Each row of a before or after table is a point. The points were changed in one or more steps. Then noise was added and the rows were shuffled. The steps act on columns, c1 being the first. Name the steps. A step turns or swaps two columns, mirrors them in a line or flattens them onto one, adds a multiple of one to another, or multiplies or shifts one. Angles are multiples of 10 degrees, from the lower column toward the higher: turns from -170 to 170, lines from 10 to 170 but not 90. Use the fewest steps. Two steps may share a column if one is a turn and the other turns, adds or multiplies; they go together, in the order done. Otherwise the lowest column goes first.

Before:
[[-30  14 -20]
 [-19 -15   2]
 [-12  -3   6]
 [-19  -4  -5]
 [ 14 -11 -14]
 [ 21 -14 -11]
 [-11  21 -18]
 [ 21  -9 -21]
 [-20  11 -10]
 [  9  -8 -30]
 [-14 -21   8]
 [-18   7  -2]]
After (12 x 3):
[[-18 -15   5]
 [-13  20 -37]
 [-31  16 -41]
 [-19  11 -20]
 [ 12 -11 -29]
 [ 21 -13 -22]
 [-11  -1  13]
 [-18  -4  -9]
 [-15   8  -3]
 [  9  -7 -61]
 [ 21  -9 -43]
 [-16 -23  16]]
Steps: multiply c3 by 2

Before, 14 rows:
[[-2 21  3 -4 -1 -7]
 [-3 -8  1 -5 -5  6]
 [-5 -5 -3  1 -3 -5]
 [ 7 -2 -7 -2 13  0]
 [-1 -2  3  0 -4 -4]
 [ 3 -5  2 -3  4 -4]
 [ 5  2 -6  3  4 -5]
 [11 -5  3 -4  7 11]
 [-5 -8 -2  7 -2 -7]
 [-3 -7  0 -2 24 -1]
 [ 9 -3  3 -4 -3 -8]
 [10  5  2  3 -3  0]
 [-1 -2  3  0  4 -7]
 [ 2 -1 -1 -4  0 -3]]
After:
[[ -5   5  -2   0  -7  -4]
 [ -5   7   1   1  -5  -6]
 [ -1   5   2   2 -10  -1]
 [ 11  -1   3   1  -8   5]
 [  3   5   0   0  10  -3]
 [  7   0  -6  -4  33  -2]
 [ 11 -11   0   1  18  -6]
 [ -3   2  -1   0  60  -7]
 [  9   8   0   0  -7  -1]
 [  5   5  -3  -2  10   2]
 [ -3  -4  -2  -1 -13  -9]
 [ -1   7   1   1  10  -1]
 [ -2   4   0   0  -2  22]
 [  2   3  -3  -2   0  -1]]
Steps: turn c2 and c6 by 100 degrees; flatten c3 and c4 onto the line at 30 degrees; multiply c5 by 2.5

Before, 12 rows:
[[ 43 -33 -22  15  -9  33   1  24 -41]
 [  6  17  45 -49 -32   5  14  45 -14]
 [-33  13 -13 -26   3   1  10 -27 -19]
 [-20  12  23 -38 -39  -2 -44 -16  11]
 [  9  22   0  15 -17 -15  -8 -31  -6]
 [  4  14  35   7 -16  16  18 -35 -20]
 [ -3 -20 -17   7  -7  -6  -1 -25   1]
 [  4 -36   9  -1 -22   6   4  49 -28]
 [ 32 -10   6 -14  14  -7  -6  -3   3]
 [-36  12   1  40  14   7  23  13   4]
 [  9  -1  -1 -19  -7 -12  17 -11 -14]
 [-16   1   4  11  19  -5  -4  -2 -36]]
After (12 x 9):
[[ 20 -31  -5  19 -23   5   3  49 -27]
 [-20  12 -11  13 -19 -17  -8 -32  -5]
 [-12   9  16  41 -15  17  19 -35 -20]
 [ 21  33 -24  28  13   9  22  13   4]
 [  7  23  48 -22 -41  -4 -44 -16  10]
 [-16   7  58  -3 -32   5  12  45 -15]
 [-13 -55 -45  19  -8  34   1  25 -40]
 [ 18  30  -1 -18   3   0  11 -26 -19]
 [ 14 -12 -17  -6  -6  -7  -3 -24   2]
 [ -5  -7   6  -8  -8 -12  18 -11 -13]
 [ 12  10 -20  32  19  -5  -4  -3 -38]
 [-16 -28  18  -8  14  -9  -6  -4   5]]
Steps: mirror c1 and c2 in the line at 110 degrees; add -0.7 times c9 to c4; turn c3 and c4 by 40 degrees

Before:
[[ 15  23  10   2  24  13 -35 -18  -3 -13   6]
 [-35  13  21 -15   8 -12   2  -2 -20 -13  20]
 [-31  32 -18 -19  23  -1 -12  -2  -9 -10 -17]
 [ -5   2  23 -18   1  19  -8 -25 -28  30   2]
 [-31  33  27 -20   8 -23   0   1   6  -6 -14]
 [-12  16  10   6  15  16  21  -5  -3  -8   8]
 [ -5  -1   9 -15  -7 -26 -26  -5 -28  28 -25]
 [ 14  -8  -9  26 -24  -7 -20 -21   2  17 -11]
 [-21   6  23 -16  -8 -19  -7  -5  11  25  22]
 [ 10  -5  -9 -23   0 -21   4   5  20 -10  19]
 [-13  14 -13  25  -3  18 -21  -1 -29   4 -13]
 [ -9  36 -14   1   3 -19  -7 -17 -24 -17   1]
 [ -7 -11  -2 -19 -19  -7  -1 -39  -1 -15 -17]
 [  7 -20 -12  20   9   1   4 -35   3  -5   4]]
After (14 x 11):
[[ -2  -8 -10  16 -24  22  25 -14   1  35 -12]
 [  4  23   9 -12  24   7  37 -25  -3 -26   7]
 [ 12  35 -13  19   4  -6   2 -18 -24 -36   2]
 [ 27  32  27  14   8 -28 -15  -1   6 -12 -14]
 [ 16  -1   8  20  -7 -22  20  -2 -28  55 -26]
 [  6 -12  -3  -1 -19 -20  -3 -34   0 -29 -17]
 [  9   1  23 -24   2 -11   4 -25 -29  59   3]
 [  0  16  11 -13  16  12 -24 -10  -3 -17  10]
 [ 29  14  22   6   9 -17 -19  -4 -20 -26  21]
 [ 22  15 -14  -8  -4  30  11   0 -28   8 -13]
 [-11  -6  -7  11   0 -27   1   5  20 -21  19]
 [ -9 -19 -11   7  10  18   1 -37   3 -11   4]
 [ 23   6  23  13  -8 -21  -5  -2  12  50  22]
 [ 32  32 -17  -5  23 -19  -5  -8  -9 -21 -17]]
Steps: turn c1 and c7 by 150 degrees; turn c4 and c6 by 70 degrees; add -0.3 times c5 to c8; multiply c10 by 2

Before (9 x 14):
[[ -6 -27   8  41   6  35 -27 -26   4 -27  -6  21  19  -9]
 [-26  58   9 -21 -33 -20  12 -15  37 -20  42   0  25  31]
 [ 15 -21  -6  21 -13  24 -12   6  21 -18 -10 -20  22 -19]
 [-12 -18   9  -8   5 -43   7  25  14 -52  23   4 -25  47]
 [-11  -2 -16  -3  -1 -41  16   5  23  -3  -7 -14 -20  25]
 [ 15  -5 -29   9  17  11  -1   0  -3 -30 -11 -20 -22  -7]
 [ -1  15  12  -5  10 -29  34  15  15 -22  11  -1   7  45]
 [-37 -19  13   4  24  14  -4 -17  -2 -25   1 -33  -1   4]
 [ 19 -18   5  26 -20  16 -20 -22  -5  -6  34   5  34  -2]]
After, 9 rows:
[[ -9  35   9   6  -2  35 -26  13 -15 -26 -11 -47  19  -5]
 [ 46 -19  15   2  -1 -31  34 -14  -1 -28   8   8   8  -2]
 [  3  23  13 -35  15  15  -4   5 -16 -23 -11   6   0 -37]
 [ 25  -2 -15 -12  -6 -40  16   6  13 -15  -1   7 -22 -10]
 [ -8   1 -29 -22   6  10   0  10 -21 -25   2   0 -23  17]
 [-16  -1  -4 -27 -23  21  -9  17   5 -21 -15 -13  23  15]
 [  1  24   7  -3 -22  19 -23 -30  -3   8 -22 -27  34  18]
 [ 48 -15   9   5 -14 -43   8 -14 -25 -48 -32   7 -24 -12]
 [ 30  -3   5   5 -43 -20  14 -56  18 -25  40  21  25 -29]]
Steps: swap c1 and c14; turn c2 and c8 by 110 degrees; turn c8 and c11 by 110 degrees; turn c4 and c12 by -110 degrees; turn c9 and c10 by -40 degrees; turn c5 and c10 by -20 degrees

Before (13 x 20):
[[ 25 -17 -21  20  33  11  -6  17  -3  -6  -1  -3 -23  -2   4  12  15   1
   12  -9]
 [ -7  15  14 -25  -3  -3  -5  -4 -26 -30  -4  25   9 -17  -3  -7  -8 -34
   14 -13]
 [-13   6   8  -7 -22 -13  -6 -13 -17 -16 -12  27   2  16  19  -7  12 -18
    4 -22]
 [-10  16  -4 -22   5 -19 -10  14  -4   0 -13  24   1  29  -7 -10   2   4
   -5 -26]
 [ 12  17   8  -5   2 -10  26 -34 -24 -21 -17   2 -11 -17  -9   2 -12 -23
   21 -20]
 [ 16 -20 -29  15  38  38  -8  -1 -10  16   5   7 -36   7  -5   4   7   0
   42 -22]
 [  9 -18  -8   4  27  28   6 -10  14   9  -7   3 -15  -4  -3  24   0  -1
   27   0]
 [  8  14   3  19  22  25   2  -5  -6   5  10   9 -26   0  -9   4  16   1
   16  -2]
 [  9  -8  35   4 -10   1  14  -8 -17 -28   3   2 -16 -12 -12   0 -24 -17
   27 -22]
 [ 25 -14 -31  27  12  23 -12  -4  23  -1  11  -9 -21  -2 -23  -4   2   1
   29  -4]
 [-24  12   3 -15  10 -11 -12  14   6 -12 -20  -3   1  24  12 -32  20  -8
   10 -19]
 [ -5   7  -7 -14  -2 -10  -6  25   6   2 -15  22   4   7   1 -15  40  11
   22 -27]
 [-38  -2 -18  -6  10 -16  -2  20   3  11 -23  36 -11   6   9 -35  21   9
  -10 -17]]
After, 13 rows:
[[ -3 -17   1   1  -5 -10  -6  18  -4  39 -18  25   3   7   2 -14   7  10
   21  24]
 [-13 -13  12  -3 -21 -16  -5 -19 -34   8 -12  26   3  15  18  -9  20 -19
    0  19]
 [ -8 -23   5  -1   6 -17 -11   3  -4   1 -11  23   3  29  -7 -12   0   5
   -6  21]
 [  8  13  -9   6  27  28   6   6   7  -1  -7   2 -16  -4  -5  22  -5  -2
   34   9]
 [  9 -11  -6   1  21  25   2   8 -20  15  11  11 -28   2  -6   6  -3   0
   14  -4]
 [ 25  10 -34  14  13  20 -12   8  25  -2  12 -10 -19  -2 -21  -3   0  -1
   34   8]
 [ 23  12 -23  10  36  11 -10  22 -13  14  -3  -1 -21  -4   5  11   7   1
   10  10]
 [ -7 -17  20  -6  -2   2  -6  -5 -60 -14  -4  24   9 -17  -5  -9  27 -36
    3   8]
 [ 14  11 -32  12  37  38  -9  16 -49  14   5   5 -35   8  -6   3 -14   1
   37  30]
 [ 13 -23   8  -2   1  -9  25 -39 -61 -15 -17   2 -11 -13 -11   1  19 -25
   12  13]
 [  7   2  28  -9 -10   1  16  -9 -50 -29   5   2 -17 -15 -10   0  24 -18
   18  24]
 [-37  -3 -15   6   9 -15  -3  12  12  21 -25  37 -12   6   9 -35  -8   9
   -8  16]
 [-23 -17   8  -5   9 -13 -15   8   1  19 -17  -3   3  24  11 -35  15  -8
   11  12]]
Steps: turn c2 and c20 by -160 degrees; flatten c3 and c4 onto the line at 160 degrees; add 0.5 times c6 to c8; turn c9 and c19 by 20 degrees; multiply c9 by 2; turn c10 and c17 by -80 degrees

Before (11 x 24):
[[ 16 -21  18 -12 -25  -6  17   2 -14  18  16 -10  -6   9  15  20   4 -17
   -3 -14  19   9   4 -23]
 [ 11  15   8 -14 -43  60  -1 -32   3 -19 -14  27  15  -6   6 -15 -39   1
  -18 -11   7  -9  25 -28]
 [ -7 -38 -18   9 -19 -11  -7 -31 -14   4   8  17  -8   2  -8  45 -29  -1
  -19  -1  37  16   0 -13]
 [-21   2  49  10  -2  10   0 -30  20 -19   1  23   2   8  -8  12   4   3
  -25  -7  24   1 -13  -1]
 [ -1 -11  25 -26 -24   2  -8  21 -20 -23  -3  15 -11  -9  21  19 -23  20
  -33   8  25 -20  14  -5]
 [  5   0  14  -4 -22  25  34  -1   5 -32  15  14   5  -4  28 -20  -6  13
    4  11 -11  14  -8   9]
 [ 15 -43   9   1  10   3  41   6   5   9 -34  19  -4 -27   5  11 -22 -17
  -35  29 -10  -5   1 -28]
 [ -6  31  25 -14  -4   3  35 -18  -6   3   2  31  11  -1  30 -15  29  19
   14  24  -6 -37   9  -4]
 [ -2  14   6  26  28  -6  -2  32 -26   5  12 -14   3  18 -16  22  -2  13
    9   0 -15   0  20   4]
 [ 15 -23  -5  19  -6  -3   1   4   4  25   8 -15  24  22  15  -2   7   5
   -7 -14   1  -7  41   4]
 [  1 -39 -17 -32 -16  30  14 -23   3   9   4  39  18  10  11 -30  13 -24
  -15  32   8 -21  -2  -9]]
After (11 x 24):
[[ 13  15   8 -14 -63  60   0 -37  -8  -3 -15 -19  -9  -6   6 -15 -39 -17
  -18 -11   1  15 -19 -33]
 [ 12 -11  25 -26 -44   2  -8  22  -2  15  -4 -24 -21  -9  21  19 -22 -24
  -34   8  23 -11   2 -18]
 [ -7   2  49  10 -22  10   0 -38 -18  14   1  -5   1   8  -8  12   4   6
  -25  -7  31   2  12 -13]
 [ 13 -24  -5  19 -26  -2   1   6   5 -16   8  14  -8  22  15  -2   7 -30
   -7 -14  -7  23 -29  19]
 [  5 -39 -17 -31 -36  30  14 -31 -18 -13   4 -28 -21  11  11 -30  13  20
  -15  32   6  18 -14  -1]
 [ 24 -21  18 -12 -45  -6  17   8  16 -28  16  -1   9   9  15  20   4  10
   -4 -14   9  -6 -14  -6]
 [  8 -43   9   1 -10   3  41   0 -17 -26 -34 -12  -5 -27   5  10 -22  12
  -35  29 -16  -4 -12 -16]
 [ -9  14   6  26   8  -6  -2  40  16  -1  12  -6   0  18 -15  22  -2 -23
    9   0 -12   3  -6   6]
 [ -1   0  14  -5 -42  25  34  -5 -12  31  15  -7  14  -4  28 -20  -6  -5
    5  11 -12   5  15 -13]
 [ -9  31  25 -14 -24   3  35 -22  -8  -5   2 -28 -37  -1  30 -15  29 -20
   14  24  -2  11   5  -1]
 [ 12 -38 -17   9 -39 -11  -7 -29  10 -11   8 -22  16   3  -8  45 -29   1
  -19  -1  36  -8  -1  -7]]
Steps: turn c1 and c21 by -30 degrees; shift c5 by -20; turn c9 and c12 by 140 degrees; turn c8 and c9 by -20 degrees; mirror c10 and c24 in the line at 70 degrees; swap c13 and c22; turn c18 and c23 by 140 degrees
